Each point is reached from the start by the listed moves, each made 0, 1 or 2 times, or once backwards (-1), plus a little noise. Say if it took an odd or an even number of moves. Then give how often each move was made.
In the rows, 128 means zero.

Moves:
(1): [150  99 136 100]
(2): [149 126 148 135]
Start: [127 129 131 125]
Points:
[191  96 179 111] -> odd (1, 2)
[150  99 139  96] -> odd (1, 0)
[152  72 126  61] -> odd (2, -1)

Moves:
(1): [138 128 125 126 132 132 120 124 131 125 113 122 114 124]
(2): [134 149 131 113 138 131 143 141 129 140 122 123 120 122]
(3): [129 116 128 126 134 134 116 124 130 146 135 129 129 114]
(4): [127 119 137 137 112 128 127 141 126 141 118 135 125 129]
(5): [116 128 145 143 143 148 146 133 118 132 121 113 117 136]
(6): [131 116 137 122 135 146 120 144 136 124 134 131 152 142]
(7): [139 120 128 117 121 134 141 122 134 121 126 125 116 126]
(8): [123 138 130 119 126 141 130 140 117 118 117 137 125 113]
(9): [139 129 128 127 141 111 130 140 162 114 125 139 112 120]
(10): [136 121 114 135 116 131 128 127 134 129 136 112 143 124]
(11): [153 143 131 143 135 134 123 146 105 123 139 118 117 126]
Start: [107 128 125 120 131 126 120 136 123 137 126 113 125 126]
Points:
[131 156 148  82 176 194 124 187  86 169 170  88 179 136] -> odd (-1, 2, 1, -1, 0, 2, 0, 0, -1, 0, 1)
[156 172 151 109 150 142 189 204 137 102  77 119   7  63] -> odd (0, 1, 0, 1, 1, -1, 2, 2, 2, 0, 1)
[155 161 172 183 175 174 151 193  70 166 114  50  57 144] -> even (1, 1, 0, 1, 2, 0, 0, -1, 0, 0, 2)

Moves:
(1): [132 122 134 117 124 123 131 127 120 131 125 132 123 128 126 130 132 124
 121 129 127 138 133 129 129 130 125]
(2): [136 131 121 132 142 123 129 125 123 135 122 121 123 127 145 116 133 145
 121 131 130 117 126 129 133 129 138]
(3): [121 142 147 136 121 125 124 133 119 133 129 132 133 135 124 129 134 124
 122 127 136 122 129 120 126 123 133]
(4): [132 119 121 130 127 135 131 133 135 136 115 120 130 123 120 125 115 113
 126 134 125 124 134 126 115 129 129]
(5): [124 129 134 129 143 123 128 118 126 128 123 119 123 127 128 128 125 127
 129 131 130 131 120 129 124 134 130]
(6): [131 128 130 120 127 141 129 140 124 132 122 122 134 134 132 128 115 134
 139 129 120 132 127 138 128 130 131]
(7): [122 133 137 133 133 126 150 129 125 129 122 125 136 117 122 138 138 130
 132 119 124 109 132 127 131 118 126]
(8): [134 130 137 131 124 126 129 134 130 118 139 123 117 128 120 126 133 127
 120 122 133 123 121 115 109 135 134]
(9): [128 129 134 117 131 134 122 125 131 122 120 121 128 127 135 137 130 131
 125 126 125 130 130 122 119 120 129]
(10): [125 130 120 127 127 122 130 131 121 133 130 117 126 129 123 130 122 135
 130 133 129 133 122 123 126 126 125]
(11): [130 126 134 123 130 130 123 128 127 125 133 126 127 125 127 126 127 136
 119 126 133 132 130 131 128 113 129]
(12): [123 119 127 124 140 128 127 133 130 119 118 132 129 125 129 128 128 128
 128 127 135 120 132 126 127 132 130]
(13): [130 142 122 129 130 144 133 126 138 127 125 109 144 126 108 129 130 134
 133 133 131 117 128 125 117 133 127]
(14): [133 135 128 127 126 136 123 121 128 135 133 133 126 145 132 137 128 122
 132 126 136 133 140 141 116 119 137]
(15): [134 124 132 116 132 121 129 124 126 127 127 125 144 130 133 128 122 127
 131 129 120 123 130 122 124 128 128]
(16): [138 127 134 129 121 133 134 123 116 126 131 124 131 118 128 129 131 137
 145 133 132 125 133 116 145 121 130]
(17): [134 112 141 144 136 129 133 138 133 134 133 125 133 134 133 130 141 129
 132 133 130 117 128 134 132 142 120]
(18): [130 133 129 139 129 128 128 126 120 125 122 119 134 127 131 127 128 137
 135 121 128 131 138 129 119 129 127]
(19): [125 130 123 127 131 125 129 128 140 128 128 127 124 128 124 123 129 131
 127 127 124 138 134 126 135 125 136]
(20): [116 125 130 128 121 126 136 119 127 128 127 130 131 147 136 117 124 130
 125 141 124 128 133 132 122 128 134]
(21): [122 135 129 119 132 127 137 125 132 136 126 129 128 138 132 116 135 121
 133 122 136 132 120 126 126 124 122]
(22): [133 134 127 122 128 123 135 141 111 115 141 127 127 140 133 123 126 117
 123 146 118 144 132 132 138 124 114]
(23): [122 126 134 124 130 129 121 133 124 130 133 123 120 130 132 121 124 124
 130 132 123 125 144 133 124 130 122]
(24): [122 134 125 117 123 121 130 129 136 126 124 122 138 116 128 133 132 128
 139 133 135 132 127 137 125 118 137]
Start: [135 131 122 133 127 143 130 129 126 146 130 126 125 127 133 133 135 118
 117 130 130 125 114 127 126 127 134]
Points:
[167 166 190 151 158 146 152 143  98 128 147 103 111 120 137 112 165 136
  89 142 175  66 128  85 129  73 196] -> even (-1, 2, 2, 1, 1, 0, 1, 2, 0, -1, 2, 1, 0, 1, 0, 2, 0, -1, 1, 0, 0, 1, 0, 0)
[191 107 126 168 196 188 182  93 116 213  58   7 188 105 139 125 142 182
 151 132 128  49 134 117  83 143 116] -> odd (1, 2, -1, 2, 1, 0, 1, -1, 1, 1, 1, -1, 2, 0, 1, 1, 2, 2, -1, 0, 1, -1, 0, -1)
[136 163 215 136  85  85 221 134  84 150 151 133 130 140 185 114 239 114
 113 163 155  63 125  85 147  80 172] -> even (1, 2, 2, 0, -1, -1, 2, 2, 1, -1, -1, -1, -1, 0, 0, 2, 1, -1, 0, 2, 1, 1, 0, 2)
[133 164 202  92 101 139 110 154 147 145 137  68 172 132 155 126 155 155
 176 123 137 103  88  78  84 130 178] -> even (-1, 0, 2, -1, 0, 2, -1, 2, 2, 0, -1, -1, 0, -1, 2, 1, 1, 0, 1, 0, 1, -1, 1, 2)
[172  78 193 164 126 143 135 137  43 167 162  98 170 179 200  51 117 138
 122 212  99  93 175 131 169 139  98] -> odd (0, 1, 1, 1, 0, 0, -1, -1, -1, -1, 2, -1, 0, -1, 2, 2, 2, 1, -1, 2, 0, 1, 2, -1)
[166 145 150 114 121 157 139 154  84 140 205 118  35 186 134 117 126  32
 123 134 131 191 145 134  93 118  89] -> even (0, -1, -1, 1, 1, 0, 0, 2, 0, 0, 0, -1, -1, 2, -1, 1, 0, 0, 0, -1, 2, 2, 2, -1)
[148 164 166 132  73 182 169 143 115 155 149  92 158 183  97 102 128  99
 138 117 129 113 119  73  60 127 128] -> even (0, -1, 1, 1, -1, 1, 0, 2, 0, 0, 0, -1, 1, 0, 1, 1, 0, 1, 0, 1, 2, 0, 0, -1)
[126 179 136  52  86 159 144  77 117 157 125  61 118 146 137 141 142 151
 149 157 186 111 124  99  35  68 202] -> odd (1, 1, 0, 0, 0, 0, 0, 2, 2, 2, 0, 0, 1, 2, 0, 2, -1, -1, -1, 2, 1, -1, 1, 2)
[151 138  76 106 148 150 106  57 126 175  79 102 122 178 196 111  76 145
 101 171 120 186 139 216  73 107 207] -> odd (1, 2, -1, 1, 2, 1, -1, -1, 0, -1, 1, -1, 0, 2, 0, -1, -1, 1, 0, 2, -1, 0, -1, 1)
[135  99 158  98 178 149 142 113 140 180 114  72 150 126 128 144 116 114
 131 135  97  79 112 160  74 170 115] -> odd (1, 0, -1, 0, 2, 1, 1, 0, 0, 0, 0, -1, 1, 0, 2, -1, 1, -1, -1, 0, 0, -1, 2, 0)
[120 151 244 101 167 175 134 153 134 192  99  56 150 186 134 140 173 124
 123  91 146  97 157 140  21 124 140] -> odd (2, 0, 2, 0, 1, 2, 1, 1, 2, 0, 1, 0, 1, 1, 1, -1, 2, 1, 1, 0, 2, -1, 2, 0)

Moves:
(1): [129 117 128 127 129 127 128 132 129 123 129 120 135 135 116 126 128 136
 127 123 136 138 133 139]
(2): [150 126 122 128 118 130 114 128 122 140 134 121 122 118 122 130 130 132
 122 134 124 119 141 130]
(3): [113 133 134 131 124 133 137 126 125 130 125 129 130 122 122 129 114 137
 124 132 133 127 121 131]
(4): [132 116 142 134 137 128 113 131 134 130 113 129 127 129 123 121 121 125
 125 125 115 126 129 130]
(5): [137 123 129 125 128 123 138 131 132 129 135 119 128 129 131 120 119 122
 127 127 121 123 132 122]
(6): [120 123 128 126 127 124 122 120 121 125 134 130 125 125 125 126 131 127
 131 124 128 124 130 124]
(7): [128 132 130 121 129 120 122 121 127 126 126 130 130 120 130 123 120 127
 125 136 131 138 128 125]
(8): [131 142 138 130 128 143 130 131 126 133 133 117 126 130 130 124 137 138
 134 122 120 142 128 124]
(9): [122 133 129 124 127 122 119 135 131 133 127 131 123 120 122 128 145 126
 140 142 119 130 134 127]
(10): [130 122 120 123 136 120 125 126 134 144 126 113 124 118 135 126 129 125
 139 129 129 120 132 131]
(11): [130 135 135 126 125 128 121 124 138 117 131 121 126 125 124 132 142 124
 127 128 129 122 131 133]
(12): [135 123 126 127 132 123 119 117 137 128 123 131 126 120 123 133 139 131
 131 122 123 134 139 118]
(13): [128 126 125 124 127 130 128 122 125 124 129 122 119 122 126 133 128 127
 126 128 117 130 116 127]
(14): [131 135 128 127 124 119 133 135 128 143 128 130 133 134 121 125 129 135
 134 122 109 120 124 128]
(15): [121 128 125 121 126 135 132 127 125 138 122 129 136 136 133 127 121 134
 115 119 135 124 133 129]
(16): [130 119 130 134 117 132 120 124 136 125 134 121 138 126 130 128 133 124
 124 125 127 123 123 125]
(17): [127 135 117 133 131 127 127 131 133 128 138 130 133 125 122 124 119 118
 128 131 110 130 125 131]
(18): [136 127 127 119 132 127 115 130 138 134 132 126 125 137 119 121 130 131
 125 137 129 117 123 121]
(19): [128 129 129 126 126 122 126 127 133 129 143 133 125 137 133 135 127 126
 125 131 122 133 133 126]
(20): [129 135 121 121 130 137 123 123 118 121 133 129 135 139 126 137 124 132
 133 131 122 126 133 124]
(21): [123 133 131 125 114 128 137 114 138 121 119 139 121 136 135 120 115 124
 144 132 124 132 125 139]
(22): [127 129 137 121 134 127 133 114 130 135 132 129 134 129 122 120 135 118
 122 133 126 135 124 129]
(23): [122 132 125 131 131 124 136 122 131 128 120 122 125 134 120 125 119 128
 128 130 128 131 128 128]
(24): [120 133 144 124 125 131 135 132 130 138 131 132 130 134 119 144 117 120
 135 122 138 126 122 128]
Start: [120 120 127 130 134 130 137 122 126 131 126 116 133 121 123 128 131 116
 134 132 136 128 129 123]
Points:
[107 160 148 142 104  81  87 127 184 190  91  86  92  53  62 125 118 112
 198 190  99  96 153 172] -> odd (0, 2, 2, 1, -1, 0, 1, 0, 2, 2, 2, 0, -1, 1, -1, 0, 1, 0, 0, -1, 1, -1, 2, 1)
[103 140 169 115 188 128  85  70 145  78 124 106 116  97  92  91 175  77
 144 174  67 176 126 127] -> even (0, -1, 0, 2, 0, 1, 1, 1, 1, 0, 2, 0, 1, -1, -1, -1, 1, 0, 0, 1, 0, 2, 0, -1)
[155  89 157  89 172 110  99  64 177 205 142  66 116 136 111  40  69  98
 107 151 103 171 146 125] -> even (1, 1, 0, 2, 1, 1, 2, 2, -1, 2, -1, 0, 0, -1, 1, 0, 1, 2, 2, -1, 1, 2, 1, 0)
[125  96 181 133 136 153 145  71 160 211 138   7 132  73  62 105 124  82
 137  92 127 124 169 139] -> odd (1, 2, 1, 1, 2, 2, -1, 2, 0, 2, 1, 1, 0, -1, 1, 1, 1, -1, -1, -1, 0, 2, 2, 2)
[136 131 148  82 155 117  38 118 107 146 120 129 126  95  57 137 176 116
 128 156 118 116 176  89] -> odd (0, 1, -1, 1, 0, 2, 2, 0, 2, -1, 1, 1, 0, 0, 1, -1, 0, 1, -1, 1, -1, 0, 0, 1)
[164 153 132 102 113 135  30  74 137  81 165 154 130 113  99 107 119  91
 100 237 111  98 143 136] -> even (-1, 2, 1, 1, -1, 0, 2, -1, 0, -1, 2, -1, -1, -1, -1, 0, 1, 2, 1, 2, 1, 1, -1, -1)
[160 138 161 111 103 133 159 117 127 159 154  82 137  86  90 209 155 132
 127  84 125 102 125 106] -> even (0, 1, 1, -1, 1, -1, 0, 0, -1, 0, 2, 2, 2, 2, 0, 0, -1, -1, 0, 0, -1, 0, -1, 2)
